Each row of a before or after table is a point. The points were changed in one or more steps. Then noise was added and the rows were shuffled. The steps act on columns, c1 being the first. Name the steps. A step turns or swaps two columns, mirrors them in a line or flattens them onto one, adds a multiple of one to another, or multiplies or shifts one. Angles are multiples of 10 degrees, from the lower column toward the higher: turns from -170 to 170, lines from 10 to 170 but not 90. Use the fewest steps. Two steps may share a column if one is a turn and the other turns, adds or multiplies; they go together, in the order done. Otherwise the lowest column goes first.
In the rows, zero is written as 128.

Before (10 x 2):
[[ 98 118]
 [130 117]
 [136 156]
 [153 120]
 [155 126]
 [134 213]
 [102 110]
 [158 130]
 [138 195]
 [131 149]]
After:
[[117 128]
 [127  99]
 [115  99]
 [115 151]
 [122 154]
 [212 147]
 [127 156]
 [156 136]
 [191 149]
 [146 133]]
Steps: mirror c1 and c2 in the line at 50 degrees

Before (11 x 6):
[[208  83 161 173 154  55]
 [126 150  81 130 128 123]
 [125 188 122 125 151 137]
 [116 106  93 142 151 178]
 [122 166 134  80 137 135]
 [ 92 105  79 162 153 138]
 [151 125 111 193 170 162]
 [165 157 135 129  93  95]
 [118 166 108 126 118  55]
 [121 159 155 125 107  90]
 [133 141 128 120 143 100]]
After, 11 rows:
[[181 157 140 125 151 134]
 [128  84 110 133 179 122]
 [166 140 107 160 133  72]
 [136 137 139 137 137 110]
 [147 140  94 132 157 124]
 [160 136 134 145  93  99]
 [166 141 140 112 130 153]
 [113 108 119 112 168 159]
 [134 176 112 140  97 106]
 [116 146 141 132 170 127]
 [ 50 178 171 170 130  53]]
Steps: mirror c1 and c2 in the line at 60 degrees; turn c3 and c5 by -40 degrees; flatten c4 and c6 onto the line at 120 degrees

Before, 11 rows:
[[163 132  86  93 143  98 129  98 142]
 [164 125 151 131 150  81 167 143 120]
 [147 153 141 125 123  68  97 165 108]
 [144 136  91  94 173 109 118  62 141]
 [119  82 174 138  80 144  81 128 141]
 [188 175 130 116 167 109 146 126  93]
 [ 87 108 160 112  95 164  98 158 176]
 [ 89 132 132 139 140 135 106  97 170]
 [154  96  79 163  93 123 111 140 109]
 [161 170 111 114 126  99 149  76 147]
 [133 162 135  97 138  78 153 128  75]]
After (11 x 9):
[[133 161 134  96  88  88 130 128  75]
 [146 154 140 125  92 109 183 165 108]
 [164 124 151 131  82  87 112 144 120]
 [164 133  87  94  97 116 136  99 141]
 [145 136  91  94  81 144 126  62 141]
 [189 176 129 116  87 125 108 126  93]
 [119  82 174 138 174 143 176 127 142]
 [ 86 107 160 114 176 152 147 158 176]
 [154  95  78 163 152 118 157 140 110]
 [160 171 112 114 110  97 126  75 147]
 [ 88 132 133 140 123 151 137  96 171]]
Steps: turn c5 and c6 by -140 degrees; turn c6 and c7 by 140 degrees

Before:
[[166 119 182 151 140 138 111  67 133  91  69 148 163 136]
 [157 135  51 107 109 132 107 136 106 177  94 115 126 107]
 [159 143 132 141 125 131  69 112 114 126 112 131 130 110]
 [ 82 136 128 131 140 121 147 143 183 140 136 116 107 114]
 [131  82 146 157 132 118 169 124 124 139 173  73  83 114]
 [ 84 160 144 101 138 150 151 100 125  91 122 138 139 152]
 [135 160 126 106 205 147 118 169 146  83 117 140 161 125]
 [ 99 160 109 101  67  98 174 119  86 123 111 165  96 181]
 [117  83  73 150  95 153 129  82 166  93 138 144 162  89]
 [158 135  96 106  83 111 116 123  86 154 109 133 150  86]]
After:
[[109 137  66 109 110 107 102 135 103 175  92 118 130 134]
 [203 118 193 152 140 128 112  69 134  92  69 147 163 114]
 [203 158 126 106 202 111 119 168 147  83 115 141 160 108]
 [160 144 143 140 128 111  68 115 115 123 112 129 129 134]
 [131 135 109 106  87 101 117 122  84 150 111 137 150 166]
 [137 162 128 102 139 135 153 101 122  94 122 139 138  87]
 [ 70 135 113 132 141 120 145 144 186 140 137 116 107 142]
 [189  84  73 150  95  79 129  80 163  93 133 142 162 119]
 [114 161  99 101  68 195 177 122  87 123 110 165  96 134]
 [109  85 147 154 132 123 174 125 121 138 174  74  83 145]]
Steps: turn c1 and c3 by 20 degrees; add -1.5 times c10 to c1; multiply c6 by 1.3; turn c6 and c14 by -120 degrees

Before, 14 rows:
[[119 144 114 104 144 106 105  99 129 106 174 176 110  98  99 155 124 109
  157 141 136 175  97 121]
 [129 190 118 174 147  68 165 132 119  88 116 108 156 175 135 166  98 112
  129 144  86 141  90 139]
 [105 170  84 142 105 124 119  99  88 107 174 124 137  82  82 122 115 113
  128 180 161 179 141  66]
 [ 86  74 140 161 152 128  68 160 149 118 105 128 128 180 146 133 143 174
  125  80 120 168 135 142]
 [ 76  90 133 192 198 133  71 114 180 123 107 133 102 164 118 124 164 143
   72 115  98 137 115 143]
 [152 161 145 122 118  86 116 110 106 118 179 154 127 103  85  80  91 100
  141 181 146 130 130 118]
 [146 141 123 150 125 141 146 100 128 120 145 177 165 102  96 150 111 138
  139 179 133 126 128 106]
 [ 58  99 133 127 144 113 114 156 172 110 111 123 125 128 126 129 164 153
  103  86 101  99 101 142]
 [101 212 136 154 158  61 179 120  98 126 119 135 158 172 154 158 151 142
  128 194 140 140 117 161]
 [129 145 114 155 136  84 136 103 100 109 152 147  96  85  46 147 105 153
  153 154 152 126 141 128]
 [166 182 135 168 127  56 157 125  74 139 144 111 143 156 154 187 165 127
  101 170 109 132  97 123]
 [ 73  97 164 164 176 128  88 164 171 126  59 112  91 163 149 156 144 139
  120 116 136 123  86 108]
 [143 147 114 127 159 114 141 146  93 116 141 155 144 113  50 112 133 135
  122 166 140 167  92 114]
 [ 96 112 105 135 172 129  84 145 173 157  71 141 105 159 132 140 127 136
   75  69 135 131 131 138]]
After, 14 rows:
[[105 171  84 141 105 175 119  99  88  86 124 135 139 156  82 131 116 111
  128 182 162 179 140  66]
 [118 144 117 103 144 173 105  98 129 103 106  73 112 155  99 139 122 110
  157 142 137 175  99 122]
 [ 72  98 162 163 177  57  89 167 169 162 127 122  93 125 148  96 143 139
  119 118 136 124  86 109]
 [151 161 144 122 117 179 116 109 106 105  86 139 126 140  86 181  91 100
  142 181 145 132 130 119]
 [ 75  90 133 192 198 106  71 115 181 163 133 126 104 127 118 132 164 143
   70 116  96 138 115 142]
 [144 147 114 127 159 141 138 147  94 116 113 118 144 142  50 157 131 135
  120 165 139 165  92 114]
 [ 95 110 104 135 171  70  83 146 173 152 130 110 104  94 133 125 125 136
   75  69 134 131 132 140]
 [128 190 118 175 148 117 164 131 119 181  67 118 158 159 132  87  97 113
  130 145  88 140  91 140]
 [166 184 133 167 125 144 157 124  75 154  58 103 144 112 155  70 165 126
  101 171 108 130  96 124]
 [ 59  98 132 127 143 111 114 157 172 131 113 133 126 146 125 123 166 152
  102  84 101 100 101 141]
 [131 143 113 154 136 153 136 104 100  89  84 102  95 154  45 125 105 153
  153 155 152 127 142 129]
 [ 87  74 140 161 153 104  68 161 150 181 128 125 128 128 146 125 143 174
  124  82 119 169 136 144]
 [104 211 135 156 158 120 177 119  98 172  61 105 156 122 155 110 151 142
  128 193 141 140 118 160]
 [145 142 122 152 122 146 147 101 129 106 140  76 167 143  96 144 110 137
  139 180 133 125 129 104]]
Steps: swap c6 and c11; turn c10 and c14 by -100 degrees; turn c12 and c16 by 140 degrees

Before (8 x 64):
[[200 146 136 136 132 115 134 114 151  53  56 132 163 117 125 166 165 146
  147 114  68 104 163 124 193 136  95 100 171 136 102 143 143 148 134 132
  135 116  82 116  87 162 151 174 118 119 195 107 135  41 138 145  99  87
   91 142  52 165  41 102 157 104 163  98]
 [174 162  83  81 104 134 107 160  93  96 134  84 148  99 146 164 111  84
  133  84 139 117 132 111 129 189 159 115 130 155 124 124  62 165 170 181
  131 179  91  88  69 190 140 156  82 167 113 177 149 123 138 131  92 140
  137 111 131 161 119 132 186  75 200 132]
 [120 133 155 126 172 155 163  95 103 152 116 154  98 126  97 124  92 148
   77 157 142 133 105 147  98 121 178 128 109  99 146 167 113  92 161 113
  185 154 125 134 144 130 109 109 117 133  84  97 103 150 155  92 143 115
  159 112 142 119 137 158 109 133 137 173]
 [136 126 128 127 166 170 153  73 116 109 128 155 101 130 128 113 130 123
   72 117 144 171  76 146 118 137  97 148 137 117 118 174 124  93 123 103
  111 128 126 151 145 123 139 119 156 116  94 111  96 108 139 101 160 139
  147 154 132 101 154 122 128 129  99 150]
 [114 124 135 164 152 151 167  89 109 132 160 148 106 166 129  91 128 150
  119 161 172 135 105 135  99 118 137 145 127 132 125 197 130 112 143 102
  185 125 145 167 150 114 129 116 116 132 117 119 125 150 175 103 165 120
  186 154 147 109 158 138 151 122 109 179]
 [181 141 152 153 136 105 183  86 108  83  85 143 140  97 104 131 152 153
  146 129  92 149 164 120 151 139 102 103 203 113 105 135 149 126 153 102
  148 131  86 139 134 115 157 121 107  99 170 148 133  63 130  84 117  99
   90 127  91 142  80 104 150 131 107  89]
 [133 100 134 130 168 147 137  68  99 117 131 107  78 122 107  83 129 109
   52 123 129 159 134 145 113 109 133 141 135 108 140 167 136 105 117 114
  178 120 142 168 188 126  59  97 147 105 120 133  94 163 140  83 142 149
  163 141 138 101 139 141  98 156 124 139]
 [163 171  98  94 100 164  92 172  93 113 152 106 149 100 161 174 130  89
  169  82 138 114 118 113 130 176 169 127 118 130 109  91 100 153 153 176
  145 179  52  68  89 134 105 194  98 177 104 149 154 127  94 133 109 107
  176  94  95 151 140 133 189  65 181 169]]
After, 8 rows:
[[181 104 152 152 136 106 183  85 108  83  84 142 140  97 104 130 152 154
  145 129  92 131 164 123 151 139 102 103 202 114 105 135 150 126 154 102
  147 130  86 139 134 116 156 122 135 101 169 149 150  62 130  83 118 100
   90 127  92 140  82 106 151 131 109  89]
 [200 107 136 136 131 115 133 115 151  53  55 133 163 119 124 167 166 147
  146 113  69 113 164 117 193 135  95 100 172 137 103 142 142 147 134 131
  136 115  82 114  87 163 151 172 123 119 196 107 109  41 140 144  98  87
   91 143  52 164  40 102 157 103 163  97]
 [163  76  98  95  99 165  92 172  93 113 152 105 150 100 162 174 130  90
  169  81 138  97 119  99 130 176 170 128 118 131 109  91 102 153 152 176
  145 178  52  67  89 134 105 194 124 177 104 149 124 126  93 133 109 108
  176  93  95 152 140 133 189  64 181 170]
 [173  73  83  82 104 134 109 161  91  96 135  82 146 100 146 164 110  83
  133  84 140 105 133  99 129 187 157 114 131 155 122 123  63 165 170 180
  131 179  91  87  69 191 141 156 142 167 112 178 124 121 138 131  92 140
  138 111 131 160 119 131 186  77 200 132]
 [134 160 133 130 167 146 138  69  97 117 132 107  78 121 107  82 131 110
   52 123 129 171 133 165 112 109 133 141 136 109 140 168 138 104 118 114
  179 120 142 168 189 125  59  99 130 106 120 134 146 163 139  84 143 148
  161 143 138 102 139 140  97 156 125 140]
 [115 123 135 164 152 151 167  90 108 133 160 149 106 166 129  91 128 149
  119 160 172 134 106 136  99 118 138 145 126 132 124 198 130 111 141 103
  186 124 145 168 151 114 128 116 139 133 117 119 133 150 176 103 163 120
  185 153 148 109 158 138 151 122 109 177]
 [120 116 154 127 170 156 164  95 103 152 117 154  99 127  96 124  93 147
   77 157 142 153 106 158  97 121 178 129 110 100 147 167 114  93 163 112
  183 154 124 135 145 130 108 108 133 134  85  97 125 150 157  93 143 116
  158 113 142 120 137 158 107 134 137 172]
 [138 148 128 128 166 170 153  71 116 108 127 155 102 129 127 112 129 123
   74 117 144 173  75 168 118 138  97 149 137 118 118 174 125  91 122 103
  110 127 126 151 145 124 139 119 108 116  95 112 158 109 139 100 160 139
  147 153 133 100 154 121 130 129  99 150]]
Steps: turn c2 and c45 by -140 degrees; turn c22 and c49 by 70 degrees; add 0.5 times c22 to c24

Before:
[[158 127 151 156 102 141 165 103 144 152 101 124 102 128 134 127 117 171
  166 143 145  93  92 153 144 110 129 142 185 123  99  89 152  72 144  96
  157 103 130 151  93 113 145 100 149  97 146  63 185 137 111 115 130  86
   90 128  74 150 159  79 120  88 159 133]
 [111 154 113 164 148 155 193  59 149 130 156  71  56 117  96 120 139 160
   62 192 168 110 164 126  72 104  83 144 125 126 102 139  69 184 105 137
   81 143 118 126 115 105 136 142 134 145  52 135 117 160 178 140  99 170
  146 154 111 142  97  95  77 141 118 130]
 [ 97 117  86 164 157 164 153 103 180 133 128  61  92 139 121 111 157 149
   82 208 139  98 172 151  66  95  99 139 174 134  38 105 125 184 107 127
   96 160 141 130 112  87 117 145 143 129  88 123  92 145 204 138  87 191
  159 178 107 136 160 117 115 120 157  88]
 [131  77 121  87 116 144  87 163 118  95 137 104 101 153 114 144 143  90
  151 123 125 151 111 158 110 117 130 130  82 142 149 108 114 119 128 167
   60 123  85 129 124  91 173 137 102 142 103 172 164 179 134 109 128  92
  129 157 130  88 134 114 121 131 132 109]
 [160 129 131 127 119 112 167  87 150 131  86 118 117 141 131 162 126 194
  168 150 126 120 119 127 145 113 112 147 137 116  96  61  97 114 161 108
  127 143 149 127 127 133 147 154 138  52 161  85 135 123 112 114 102 132
   87 151 122 145 146 120 117 105 143 122]
 [109 146 122  74 118 135  85 145 136 111 129  92 109 153 122 121 131  75
  171  89 130 149 116 176 130  82 127 132  63 153 179 117 123  94 139 188
   97  87 106 136 123 139 194  93 117  90 134 177 115 150 157 116 162 130
  107 122 152 115 104 130 155 115 126 105]
 [142 144 105  92 125 142  54 162 124 133 133 161 133 136 110 127 106  89
  112 120 107 165  92 128 119  62 134 118  81 133 158 117 137  97 124 154
   58 119  96 181 104 147 151 132 132 128 106 125 126 169 158 109 125 133
  113 130 144 120 138  95 114 156 141 116]
 [169 145 141 110 127 109  87 180  76 120 187 120 121 121  93 141 114  60
  152 115 128 158 127 142 140  88 115 125  80 168 152 133 157 121 104 164
   29 108  93 142 176 121 191 117  82 139 118 162 150 149 157 127 163 107
  139 106 157 108 127 107 111  93 107  91]
 [163 123 110 148  91 155 144 108 115 177  87  96 123 104 168 127 133 193
  146 128 136  77 142 181 135 111 135 157 127 137  97  84 135  98 137  81
  160 140 139 151 104 115  91 145 139 114 194 105 164 122  75  88 138  98
  148 147 101 155 154 108 144  95 184 123]
 [149 151 152 179  76 126 180 149 159 184  96  99 128 132 150 165 150 141
  124 134 129 100 108 161 162 106 152 163 137 123 124 102 163 115 190  82
  128 111 128 167 126 123 132 110 157  97 131  84 173 127  82  99 122 109
  127 171 123 163 162  90 124 122 189 124]
 [171  74 108  85 121 135  84 175  98 105 139 104 123 161 101 117 125  81
  148  78 164 194  99 151 120  88 120 125  52 159 143 128 104 128 110 173
   92 108 111 135 112 137 173  94 117 121  94 154  84 129 170 104 128 155
  124 153 117 114 144 115 120 134 110 115]
 [146 144 127 179  89 188 165  76 122 156  95 115 104 123 126 159 118 187
  150 128 124 101 139 114 151 127 142 184 151 124  96  71 153 110 146  88
  143 105 127 188 143  80 142 132 152  75 150  84 161 139 153 112 106 145
  114 147 125 132 167  90 122 137 157 144]]
After, 12 rows:
[[166  74 104  88 122 135  84 178  96 102 138 103 125 161 101 119 161  80
  144  76 155 192 100 150 121  86 126 121  48 157 143 131 106 120 114 155
   94 108 148 130 112 136 174  97 117 123  93 166  87 129 166 102 195 159
  125 154 119 115 144 101 124 135 112 115]
 [145 145 107  90 125 140  51 161 124 138 136 161 136 138 112 124 175  88
  114 121 111 165  92 130 119  62 133 117  75 137 158 116 136  99 139 139
   59 117 138 177 104 145 150 133 132 130 105 115 125 173 157 111 164 132
  115 128 142 118 140  64 117 156 141 118]
 [ 91 119  91 165 159 162 153 103 179 136 130  59  96 140 122 113 100 151
   79 208 140 100 168 153  68  96  97 139 176 130  40 106 128 167  82 132
   98 162 146 131 111  88 119 144 143 126  90 127  97 142 208 137  59 191
  157 179 104 134 156 107 119 119 154  86]
 [165 122 109 149  87 158 141 109 115 173  86  94 124 103 165 128  96 192
  147 129 149  77 146 182 137 114 137 152 127 139  97  84 136 104 151  92
  160 142 109 149 102 116  89 141 139 120 195 106 163 123  79  89  87  94
  144 148  99 154 153  86 143  93 186 125]
 [156 129 147 157 102 140 166 103 147 153 106 126  99 128 138 127 120 174
  166 142 167  91  94 154 140 110 128 141 183 122  99  89 154  86 172 102
  160 102 108 152  95 112 144  94 150  96 146  74 184 138 110 115  98  84
   88 127  73 147 158  31 121  89 153 137]
 [167 144 139 107 130 114  87 179  76 120 185 120 122 119  96 139 172  58
  151 113 116 158 126 143 142  88 117 124  81 169 153 132 153 108 112 143
   28 108 154 140 177 119 193 121  84 137 117 162 150 146 157 129 190 105
  143 102 157 111 127  88 112  95 105  93]
 [130  76 123  90 119 144  87 164 115  94 134 105 104 155 117 144 164  91
  153 124 110 154 110 161 112 118 129 126  77 141 149 107 115 120 133 142
   63 124 178 131 124  91 173 138 103 140 101 166 164 181 137 110 150  90
  129 157 130  88 132 100 119 129 131 108]
 [158 129 126 127 123 115 168  92 150 131  84 119 118 140 133 162 109 196
  169 153 141 122 117 128 148 115 113 148 133 115  94  54  99 134 165 127
  128 141 112 123 128 131 148 159 137  51 161  85 136 122 112 111  95 130
   87 155 127 145 143 114 116 104 141 122]
 [150 152 149 179  78 123 179 150 161 181  96 100 125 134 147 170  95 141
  120 135 141  99 107 164 166 107 155 161 136 124 119 104 166 147 187  84
  130 110 131 173 126 125 132 115 155  96 130  85 175 125  83  98  97 111
  127 174 119 164 164  56 125 119 189 123]
 [111 149 111 162 150 157 192  57 149 131 159  70  57 118  94 122 130 158
   66 194 168 111 167 126  72 104  81 146 128 126 106 139  68 165  79 129
   81 141 145 128 114 108 131 139 136 146  57 148 113 159 176 138  81 171
  144 151 109 138  96  56  79 139 116 132]
 [106 144 124  70 119 139  86 148 136 111 131  87 110 155 124 123 165  75
  174  88 109 144 114 174 127  85 128 133  64 153 179 115 122 103 150 171
   92  89 162 139 126 136 192  94 119  92 132 176 115 151 159 117 180 128
  107 121 153 119 104 131 152 115 125 105]
 [146 144 129 180  86 188 160  75 123 155  95 117 104 127 123 156 115 187
  150 130 142 100 137 111 153 127 140 185 153 127  96  67 150 122 153  95
  146 103 108 193 139  81 145 132 151  73 151  87 163 141 153 116  79 147
  111 146 124 130 167  48 124 140 153 143]]
Steps: turn c36 and c39 by -30 degrees; turn c17 and c39 by 130 degrees; turn c21 and c48 by 20 degrees; add 1 times c22 to c53; turn c34 and c35 by -30 degrees; multiply c60 by 2
